Every row gives one point. Two turns around zero, p and q, are shown by what they do to some points. Where does a point land after both, in the order given? Backwards means that the second turn is done in reverse. Each puzzle has new turns, and all numbers are rounded.

Turn p:
 0.14 -0.27 => -0.28 -0.12
0.05 0.43 =>  0.43 -0.08
-0.19 -0.16 => -0.15  0.20
Turn q:
-0.44  0.29 => -0.01  0.53
 0.21 -0.07 =>  0.06 -0.21
-0.05 -0.21 => -0.20 -0.08
 0.27 -0.01 =>  0.14 -0.23
Where do these land?
p, then q: 0.40 0.35 => -0.16 -0.51
p, then q: -0.24 -0.27 => 0.07 0.35
p, then q backwards: -0.02 -0.14 => -0.10 -0.10
p, then q: -0.13  0.06 => 0.14 0.02

Turn p:
 0.04 -0.15 -0.31 -0.02 => -0.03  0.21 -0.21 -0.17
-0.21 -0.11 -0.03 -0.14 => -0.08 -0.09  0.03 -0.25
 0.21  0.13 -0.16 -0.39 => -0.41  0.01 -0.24  0.11
-0.10 -0.03  0.26  0.32 =>  0.32 -0.05  0.27  0.05
 0.18 -0.09  0.32  0.14 => 0.06 0.11 0.32 0.20
-0.10 -0.19 -0.04  0.57 =>  0.56  0.20  0.09 -0.11
-0.02  0.44 -0.03 -0.49 => -0.43 -0.40 -0.25  0.16
Turn q:
 0.55 -0.16 -0.19 -0.36 =>  0.08  0.55 -0.20 -0.38
-0.23  0.31 -0.29  0.10 => -0.29 -0.22 -0.28  0.18
 0.01 -0.09 -0.03  0.42 => -0.16 -0.29  0.18 -0.21
 0.01  0.25 -0.09 -0.24 =>  0.05  0.10 -0.31  0.14
-0.38  0.01 -0.08  0.11 => -0.22 -0.17  0.10  0.27
 0.01 -0.17  0.54 -0.02 =>  0.45 -0.03  0.35  0.04
 0.04 -0.14  0.14  0.00 =>  0.11  0.04  0.16 -0.05
Where do these land?
p, then q:  0.09  0.08 -0.18 -0.09 => -0.21 -0.02 -0.08  0.05
p, then q:  0.12 -0.20 -0.28 -0.21 => -0.13  0.00 -0.26  0.31
q, then p: -0.06 -0.17 -0.21  0.16 => -0.01 -0.24  0.12 -0.18
q, then p:  0.14 -0.09  0.20  0.04 => -0.18  0.06  0.09  0.15
p, then q: -0.49  0.10  0.72  0.03 =>  0.47  0.19  0.70 -0.15
p, then q:  0.20  0.27 -0.25  0.07 => -0.35 -0.11 -0.13 -0.18
